Every row gives one point. The points of each table are mixes of a few directions, plus a little noise. Count the directions of each table, and those that both share. Where both have some left over, give the other angles between the two spaces (their principal angles), to ten degrees, smallest first.
In the rows, 128 means zero.

First, 7 rows:
[[112  39  74]
 [130 140 135]
 [125 108 115]
 [135 167 152]
 [118  71  93]
 [129 131 129]
 [148 241 197]]
Second:
[[113  43  76]
 [123 100 112]
 [140 199 172]
 [135 170 153]]
Directions: first 1, second 1, shared 1

First:
[[158 102 138 155 143 163 140 132]
 [168 106 138 119 151  80  97 144]
 [  7 214  94  92  63 142 158  96]
 [101 135 123 162 110 220 178 111]
 [167 102 139 133 149 110 111 140]
 [177 100 141 118 156  70  90 147]
 [117 138 124 117 123 111 122 128]]
Second:
[[ 69 174 111  95  98 102 127 116]
 [158 105 137 144 143 141 129 134]
 [174  92 141 154 152 148 128 137]
 [197  75 149 166 164 158 129 142]
 [211  63 152 173 171 164 130 145]
 [119 135 125 123 124 124 127 127]
 [ 46 191 105  83  85  92 126 111]
 [ 49 189 105  85  87  93 126 112]]
Directions: first 2, second 1, shared 1

First, 11 rows:
[[118 197 115  84  99 133 162  52 171 153 176   8]
 [150 101 125 142 122 126  84 140 123 101  97 194]
 [138  95 141 144 172 124 110 130 117  96 102 170]
 [156  75 108 185 148  77 110 174 127  38 105 187]
 [129 159  69 105   7 143 151 195 133 144 155 114]
 [112 184 119  57 115 178 170  75 146 161 159  36]
 [ 88 140 169 121 184 139 172 113 109 190 149  81]
 [145  82 144 149 156 132  81 149 106 105  83 219]
 [147 118 101 132  96 123 116 154 133  90 119 153]
 [103 145 179 155 142 104 111  93 126 214 142 114]
 [122 112 138 133 167 128 141 134 117 116 122 132]]
Second (8 x 12):
[[154  79 184 155  87  90  76 153  80 139 197 123]
 [137 129  44 145 142 190 149 151 241 138  79  88]
 [116 136 144 132 141 133 140  89  93 134 117 143]
 [120 134 176 108 128  87 158 122  72 107 125 178]
 [131  99 164 176 140 147 176  75  83 149  93 166]
 [106 186 116  43 134  81 141 170 143  75 124 148]
 [151  81 118 195 111 170  66 111 137 179 167  70]
 [109 180  79  71 140 126 118 153 177 102 122 107]]
Directions: first 5, second 4, shared 0; angles 40, 50, 60, 90

First, 9 rows:
[[165 122 167  74 160 184 174  97 103 172 143  81 137 129 175 110 113 143
  119 165]
 [120 105 143 111 114 118 137 137 123 162  68 140 170 146 109 111 129 149
   81 165]
 [ 99 122 144  56 218 138 163 122  78 163 105  63 183 178 175  77  87 120
  139 213]
 [133 152  93 185  75 115  89 148 160  71 160 181  66  94  96 170 150 111
  143  61]
 [117 100 145 146 145  91 133 110 135 154 122 101 179 146 127 118 130 131
  147 127]
 [162 112 162 131 152 162 147  66 122 137 203  54 128  83 171 138 140 154
  185  93]
 [120 148  91 160  66 121  88 163 149  77 114 198  78  99  81 156 147 125
  103  94]
 [149 141 141 122 156 118 159 133 140 172 132 135 137 182 149 119 105  91
  122 143]
 [ 86 151  67 166  67 106  62 176 144  42 105 202  75  92  67 157 149 123
  118  94]]
Second (9 x 20):
[[ 64 120  92 139 117  84  85 159 120  85  78 149 148 127  85 121 135 134
  125 140]
 [115 112 139 115 163 130 134 103 110 132 143  76 156 121 149 115 125 141
  161 137]
 [144 148 130 113 158 152 143 119 120 126 167 108 104 131 161 128 113 111
  150 127]
 [128 133 136  93 168 149 147 119 106 138 137  96 134 138 158 111 110 125
  137 157]
 [127  97 139 112 103 169 114  95 104 104 129  88 132  51 122 131 158 196
  129 122]
 [ 56 131  68 187  55  29  61 213 164  86  21 249 141 166  25 137 143 104
   72 125]
 [155 132 147  95 134 160 157 125 119 159 119 127 125 139 146 117 117 132
   98 156]
 [222 194 130 160 107 166 160 137 177 142 217 188  22 148 162 172 113  59
  128  65]
 [141  85 171 138 147 114 152  82 132 179 139  71 189 131 145 118 137 151
  151 124]]
Directions: first 5, second 5, shared 5

First, 11 rows:
[[143  86 103 143  89 177 121  93  81 113 148 152 225 121 154 150  60 143
  177 128  87 132 123 117 123 177 101 164 187 128 140 103]
 [162 102 128 114 115 114 160 174 116 151 107 169 110 149 126 128 144 150
  188 138 111  84 119 118 132 117  99 113 112 122 165 146]
 [121 113 120 159  97 169  94 101  93 110 173 108 201 122 166 153  48 123
  131 139  91 124 120 114 112 158 116 161 172 135 144  82]
 [185 136 164 128 100  87 106 168 155 187  93 135  89 172 166 128 184 135
  143 156 146 115 116 131 104  22 142  52 102 132 130 153]
 [170  93 145 114 121 136 117 139 151 150  70 162 146 161 146 124 164 131
  228 165 151  97 121 109 141  89 103 120 101 163 133 147]
 [ 63 194 137 127 194  84 132 142 172 112 153  66  32 110  90 107 160 101
    8 108 156 150 142 155 126 120 169 112  78 115  97 128]
 [135 133 168 127 140 118 101 156 161 146  96 112  89 150 138 117 163 104
  163 167 163  86 116  98 141  78 127 126  79 170 145 130]
 [148 102 119 127 107 128 155 158  97 139 132 157 133 137 131 136 115 150
  170 128  95  94 120 118 128 141  98 131 134 115 166 129]
 [ 75 149  95 128 185 131 139  96 159  91 156 105 132 108 103 122 114 126
   57  98 128 181 154 174 115 168 140 129 122 107  66 122]
 [135 105  98 137 109 150 139 113 101 118 153 148 186 126 141 148  81 148
  137 115  85 140 131 139 110 163 111 133 167 107 127 114]
 [ 71 193 135 104 153 110 146  69 120  92 125  94  65  53  43  92 175  91
    7  69 199 209 144 133 177 169 203 164 154 115  96 153]]
Second (11 x 32):
[[147 121  92 131 190 108 144 158 185 100 105 108 159 180 125  98 139 115
  192 195 146 135 147 127 116 116 110 150 111 115  77 142]
 [113 128  90 142 116 123 171 127  77 115 173 131 139 114 118 132  84 137
   85  98  74 140 118 129 123 183 119 145 173  77 152 110]
 [116 103 116  92 161  95 211 201 121 124 123 139  80 154  90  88 160 155
   87 110  99 172 146 175 106 157 115 123 140  49 117 143]
 [119 134 119 116 122 123 147 143 110 120 150 140 109 103 106 141 117 152
  107 100 112 123 146 151 118 153 127 122 129 114 135 135]
 [ 95 120  79 121 119 108 224 160  51 112 193 147 101 103  89 126  86 164
   37  57  42 159 129 162 111 220 114 137 185  29 163 117]
 [108 147 133 176  98 166  64  21 120 153 137 128 157 102 172 161 101  83
  124 105 127  88  66  64 179 120 131 119 113 199 166  93]
 [155 146 155 134 100 147  62 109 141 126 122 119 154 107 143 158 118 128
  174 155 171  98 149 118 122  91 149 131 119 187 121 137]
 [121 116 173  94 142 123 128 150 157 156  85 142  73 138 120 110 193 134
  119 117 157 137 131 152 134  92 133  93  86 142 120 146]
 [154 111 236  96  65 146  71 146 122 177  77 124  93 133 155 119 189 128
  119 134 184 151 126 132 123  47 168 103 137 167 141 135]
 [149 118 105 159 174 126 106 109 187 117  93  96 189 193 163  98 135  80
  201 209 153 130 106  80 140  94 113 156 117 146  91 120]
 [130 163 108 147 122 144  81  85 139 110 152 132 157  84 127 177  87 132
  165 128 143  74 145 118 133 134 132 129  99 183 126 132]]
Directions: first 6, second 5, shared 2; angles 40, 70, 90

First (10 x 32):
[[108 124 122 129  89 147 109 169 148 135  81 114 140 138 141  95 162 145
  125 129 141 130 111 114 100 150 140 136  81 138 143  96]
 [151  84 100 135 127 151 191 123 126 133 110  90 128 128 182 171  92  79
  121 130 126 122  95 149 163 130 139 122 216 149 100 154]
 [125 158 162 177 144  74  71 120 141 101 181 151 106 137  88 124 162 129
  102 117 165 144 172 112 120 138 141 121  56 133 145 108]
 [163 149 157 147  98 148 130 165 144 182  62  95 161  95 153 138 178  88
   85 146 179 107 152 107  99 169 112 112 109 195 117  92]
 [ 91 133 130 115 139  80  79  92 139 112 165 153 106 155  72  85 141 154
  173 127  91 131 115 135 127 132 129 142  70  86 142 102]
 [148  53  68 137 125 190 226 131 125 110 116  78 115 137 216 189  48  78
  126 116 102 132  76 174 181 112 168 137 249 128  95 186]
 [124 136 141 147 166  69 104  83 124 102 197 154 100 144  87 135 122 124
  137 122 125 138 144 134 150 119 129 123 121 109 129 133]
 [109 158 126  80 133 180 118 139 101 116 144 170 134 107 109 103  93 207
  154 118  80 135 154 133 102  82 123 151 103  72 147 164]
 [131 162 153 100 155 112 106  87 116 147 161 157 122 107  77 121 119 141
  159 139  89 115 157 139 124 118 101 133 106 100 122 130]
 [130 122 119 118 102 127 145 168 114 144  66 120 169 132 155 116 163 137
  100 136 184 126 105  84 113 131 100 102 170 174 139 116]]
Second, 10 rows:
[[ 92 122 112 109 135 117 104 114 125  95 161 155 110 153 100  97 112 173
  163 117  91 142 113 136 128 108 138 144 102  78 145 135]
 [141 139 130  77 125 138 153 132  98 174  81 135 168 104 129 121 134 139
  137 150 130 108 116 106 118 116  74 111 186 147 123 131]
 [133 111 117 160 174  74 144  95 101  66 207 153 101 154 124 166  92 123
  108 106 155 154 131 124 172  91 136 108 197 120 131 174]
 [131 117 114 109 166  83 157 100  81 103 162 161 133 142 118 146 103 143
  127 124 146 138 112 106 158  84  93 100 228 127 132 169]
 [118  92 118 187  91  96 110 154 179 121  93  80 121 169 158 119 183  79
  101 127 180 135  92 119 130 188 165 123  89 172 131  71]
 [153 157 149 104 107 183 137 148 131 188  74 112 155  80 138 130 138 118
  126 148 115 101 153 133  98 144 109 134 107 146 113 116]
 [112  93 111 185 134  75 115 122 149  74 165 118  97 178 136 135 138 105
  110 108 162 153 106 125 155 141 167 121 124 135 137 120]
 [134 124 141 177  73 159 104 171 193 162  66  67 126 124 160 119 182  76
  105 135 148 116 130 141 100 202 171 145  29 168 119  64]
 [133 164 135  52 156 162 146 108  77 150 141 175 149  88  98 123  83 184
  164 137  75 116 151 131 119  73  80 131 169  87 127 174]
 [134 162 150 120 119 192 110 137 145 149 130 127 120  88 121 125 113 138
  141 128  80 117 175 160 101 133 149 162  48  99 122 130]]
Directions: first 6, second 4, shared 4

First, 9 rows:
[[ 43  81 184  93 126 129 118  64 195 174 112 128 118 130 194  99  68 216
  106  97  89  69 111 246 176 123 114 129 116 146  99 179]
 [198 179 173 212 213 126 128 134  89 154  46 169 156 135 118 157 158 164
  104 119 101 157 165  54  91 138 106 100 181 129 102 152]
 [176 162 172 202 199 120 117 127  96 160  54 160 161 137 119 154 144 178
  107 120  94 146 164  88  95 127 106 109 170 134  96 165]
 [102 107  42  34  28 146 157 157 148  60 241  85  75 113 117 103 137   8
  167 152 201 132  82 121 154 139 169 149  77 107 192  43]
 [145 134 165 193 180 105  91 120  99 169  67 145 181 142 110 152 122 206
  113 125  78 127 166 143  99 104 102 127 153 146  82 193]
 [104 113 130 109 115 128 127 119 143 130 138 121 122 126 139 119 115 136
  128 124 127 115 120 154 141 127 129 132 120 130 128 131]
 [160 129  30 110  64 117 118 194  77  66 207  92 139 126  51 145 162  28
  174 174 176 164 127  79  96 108 153 157  97 117 165  78]
 [105 125 125  75 103 153 167 113 170 111 156 125  75 115 169 100 125  87
  126 116 160 118  95 126 165 159 145 117 118 114 158  83]
 [117 121 129 119 122 128 129 123 136 129 133 126 124 127 134 123 121 130
  128 126 128 121 123 140 135 129 129 129 123 129 128 128]]
Second (10 x 32):
[[119 159 131 102  95 144 107 116 151 131 110 149 141  98 130 104 134 148
  163 130 110 137 109 131 145 124 124 117 152 147 122 160]
 [110 148 137  99  58 109 147 127 105 126 147 148 130 157 112 169  91 146
  162 152 134 146 107 132 142 160 125 141 154 117 100 174]
 [126 110 150 147 187 136 119 129 125 146  75 126 123 149 162 128 120 168
   94 107 125 112 146 143 110 137 118 116 117 122 127 119]
 [ 95 134  95  58  76 142  97 166 113 113  93 131 132 154 138 145 108 160
  170 149 160 133 106 155 117 155 126 129 119 112 141 138]
 [122 166 245 152 221  96 155  83 186 230  30 180 126 145 190 179 107 226
   69 125 124  63 114 167 150 176  77 111 192 109  87 208]
 [156 118 122 156 227 124 122 134 187 155 123  99 120  83 143 105 190  76
   72 125 162  73 134 131 121  98 121 124 105 124 174  72]
 [103 137 111  70  95 117 119 162 128 132 109 130 124 160 134 170 113 143
  151 162 179 111 102 156 122 164 119 139 126 102 141 143]
 [133 103 105 170  30 154 139 103  35  51 202 127 140 140  77  89  90 120
  176  91  37 230 166  74 126  95 170 127 122 165  81 128]
 [171 140  86 137 190 132 114 133 219 131 177  92 126  22 108  69 230   7
  104 140 163  84 116 108 137  65 131 130 108 149 196  57]
 [146  64  98 192  99 126 159 125  31  65 215  94 119 172  85 124  99  87
  120  99  85 189 181  82 104 105 166 146  85 132 105  77]]
Directions: first 3, second 5, shared 1; angles 70, 70

First, 11 rows:
[[138 106 149 154 100 154 108 110 116  96 166 147  92 145 105 130 133 151
  143 131 110 144 140 179 160 124 112 140 149 113 101 117]
 [161 135 122 134  71 150 154 103 136 148 110 110 122 124 102 116  86 137
  180 156  96  99 117 158 132 133 125 176  95 145 111 167]
 [110 123 161  84 181 126 138 175 192 150 189 167 202 136  47 159 143 100
  149 152 115 165 149  81 207 110 121  89  93  46 103 136]
 [137  93 141 169 121 115 115 120  84 157 156 223 104 166  97 156 165 131
   88  88 119 145 144 173 167 177 129 144 162 112 107 104]
 [122 114 182 110 104 161 131 117 116  29 127 123  98 147 145  86 124 124
  139 199 128 119 167 174 187 115 121 116 154 116 128 128]
 [160 136  27  92 101  89 155 135 151 203  65 108 182  90 174  86 111 114
  124 131 125  94 125  99  66 152 161 163  82 188 191 202]
 [125 157  39 108 150  97 117 141 146 155  78  42 151  72 214 103 117 133
  108  96 159 118  93  63   7 107 147 119 114 195 191 146]
 [ 83 118 187 187 197 130  74 136  86 101 196 171  75 161 106 201 180 145
   75  47 155 185 113 122 137 123 106  77 197  81  84  24]
 [117 119 127 113 139 128 118 137 132  94 131 123 132 124 156 110 141 126
  115 141 137 136 144 123 132 120 132 109 143 127 147 127]
 [ 98 173 170 127 144 124 150 115  88  87  46  61  91 123 186 120 105 111
  110 135 173  78  97 100  75 125 135 111 145 162 148  95]
 [157 132 102 128  96 138 143 123 164 187 143 128 156 120  71 140 101 137
  178 133  91 127 114 134 138 128 122 167  80 122 102 166]]
Second, 10 rows:
[[116 179 144 135 152 119 164 129 135 191  88  88 142 117  93 174  93 115
  150 101 136 101  70  73  87 124 128 136  87 128 105 115]
 [164  94 102 132  64 127 134 104 102 120 110 170 113 141 154  80 133 131
  119 157 110 106 166 194 151 167 141 168 140 159 151 167]
 [126 148 103 133 134 147 104 126 156 118 146  57 121  98 134 136 104 157
  162 111 124 147  96 106  78  80 113 125 115 140 119 124]
 [116 114  88 125 166  89 105 153 122 151 134 157 147 122 166 131 172 120
   69  85 152 150 138 100 100 144 144 104 153 137 164 116]
 [ 99 194 140 180 180 105 140 121  98 208  80  73 103 114 113 213 104 130
  116  28 160 109  29  55  23 127 125 130 117 149  99  61]
 [112 166 156 147 166 123 148 135 138 195 127 116 141 128  64 197 109 120
  146  85 129 127  75  78 110 123 120 127  97 101  84  98]
 [143  85 175 146  81 171 107 104 110  53 182 174  83 164 101 108 138 149
  148 171  98 147 173 215 213 128 108 139 162  98  95 126]
 [128  89 155  91  99 139 128 125 108  23 117 157 116 149 188  50 152 112
  103 213 137 115 204 183 195 140 138 108 169 130 170 150]
 [142 130  76 116 135 122 120 145 175 180 157 116 169 103 103 141 121 138
  152 108 110 151 115  99 108 110 126 135  92 124 126 154]
 [134  82 141  75 103 138 130 139 137  42 139 171 146 146 164  51 154 108
  115 221 124 128 214 175 215 136 138 108 150 112 167 170]]
Directions: first 6, second 6, shared 6

First (10 x 32):
[[154 128 136  80 114 151 144  94 136 142 154 138  90 160 123 186 163 117
  114 146 113 135 176 165 166 134 126 130 121  89 115 171]
 [ 87 130 106 159 140 114 106 147 109 130 133  92 135 119 120  73  96 135
  131 148 172  96  58  77 117 169 151 124 138 174 138  86]
 [ 88 130 107 157 141 117 105 143 109 132 137  90 130 124 119  78  98 132
  130 152 173  95  58  79 122 173 152 126 137 170 138  89]
 [141 126 148 182 155 125 108 138 147 103 102 135 159 123 133 124 116 105
  141  94 108 140 121 144 112  87  99 143 108 105 157 117]
 [183 124 170 150 135 129 139 132 165  97  81 185 168 112 147 169 144 111
  143  56  54 183 202 193 104  27  73 141 106  71 141 155]
 [108 131 113 117 142 153 104  92 117 150 187  75  69 184 103 144 134 100
  108 197 178  82  82 114 186 210 157 137 118 117 138 132]
 [129 126 146 217 170 117  92 152 146  93  92 125 176 114 133  98  97 101
  148  86 116 133  91 129  97  85  97 147 106 116 171  95]
 [137 128 126  86  96 115 164 141 123 133 108 165 142  95 142 129 139 165
  131 105 103 155 176 132 103  99 128 111 149 147  97 141]
 [125 130 105  27  69 123 182 124 104 162 142 152 101 110 134 140 155 183
  114 148 128 138 181 119 129 150 160  97 167 165  68 156]
 [127 129 123 104 119 134 134 117 123 139 143 125 109 139 124 140 137 130
  121 145 135 123 135 129 142 146 137 125 132 127 119 139]]
Second (8 x 32):
[[141 127 128  93 100 117 160 139 127 130 107 163 143  97 142 131 138 159
  132 103 100 155 176 137 104  95 125 114 146 141 102 141]
 [129 129 123 100 112 127 144 126 123 137 133 136 120 123 130 134 138 141
  124 133 127 132 145 128 130 131 136 120 137 135 112 137]
 [191 124 185 190 181 165  91  88 182  95 125 139 126 185 123 210 150  42
  131  97  77 150 163 216 167  67  65 173  63   7 187 164]
 [118 128 117 100 102 110 153 148 115 134 113 146 142  95 137 105 126 166
  131 117 124 140 143 110 101 119 139 110 153 166 102 123]
 [ 80 131  88  85  94 105 149 150  89 156 140 111 120  98 127  73 113 182
  121 160 172 105  95  64 110 183 177 100 171 210  91 103]
 [ 86 130 104 153 136 112 110 150 107 132 131  96 136 115 122  71  96 140
  131 148 171  98  61  76 114 170 153 122 142 178 133  87]
 [134 128 127 103 128 150 125  97 129 141 163 113  88 166 115 164 147 110
  114 162 140 114 133 143 169 161 136 133 118 102 127 152]
 [142 125 152 199 170 136  92 127 152 101 114 120 148 143 127 133 115  83
  139 104 115 131 107 149 128  97  97 153  95  88 173 117]]
Directions: first 3, second 3, shared 3

First (8 x 32):
[[118 143 135 119 131 159 128 118 100 116 127 108 121 122 154 104 125 130
  151 123 136 139 119 126 122 152 143 148 122 142 120 105]
 [127 136 135 124 130 140 128 128 122 133 129 123 124 128 137 122 124 126
  144 126 132 127 130 129 130 130 141 133 124 132 123 114]
 [103 126 109 113 134 140 114 108  97  84 149  99 138 112 131  96 123 149
  107 151 108 149  99 133 134 185  78 144 111 133 137 137]
 [134 107 111 139 135 108 125 135 171 142 139 143 110 135 100 173 122 122
  102 144 120 126 156 125 136 127 101  99 111 116 139 158]
 [157 104 123 157 148 132 139 155 227 204 128 163  44 158 106 249 108  86
  139 128 153 120 228 106 133 107 157  71  88 122 127 145]
 [134 128 134 120 117  82 119 139 129 131 146 142 183 120  91 105 126 145
  110 151 100 101 101 152 149  91 101 116 143 105 138 135]
 [123 134 134 134 105 118 142 118  80  91  85 129 165 124 156  79 166 136
  121  85 137 134  79 124  97 102 152 167 186 137 122 128]
 [125 146 142 119 124 145 131 125  99 122 121 117 138 123 149  97 129 131
  151 117 135 128 111 131 124 128 151 147 138 137 118 102]]
Second, 8 rows:
[[122 137 135 120 104  93 126 123  80  92 117 129 200 114 126  61 150 153
  110 121 110 117  63 146 124  98 114 153 175 121 132 128]
 [130 113 112 139 144 144 129 129 169 147 134 131  75 140 125 185 117 111
  125 133 137 141 175 112 127 153 124 106  95 131 132 143]
 [124 126 121 130 153 173 126 127 158 150 145 116  60 136 139 176 103 110
  150 140 144 146 181 113 135 175 133 112  76 140 124 121]
 [148 115 129 146 121  98 138 144 165 155 111 159 124 142 110 167 138 114
  119 113 136 113 151 124 125  82 144 106 144 116 130 145]
 [104 101  88 131 132 121 118 106 124  79 136 115 120 121 119 133 138 143
   69 142 111 160 113 120 121 188  58 133 118 129 147 176]
 [129 143 145 120 112 112 128 128  92 115 121 128 179 119 130  77 138 143
  136 120 120 114  87 145 128  98 138 147 160 124 125 111]
 [142 172 177 110 130 164 131 143 114 174 131 123 129 129 152 104 105 118
  210 122 147 102 137 138 141  95 204 135 121 137 101  55]
 [121 119 116 129 124 117 125 122 122 109 127 126 138 124 123 121 136 136
  106 130 120 134 115 128 124 136 106 133 134 127 135 144]]
Directions: first 4, second 3, shared 3
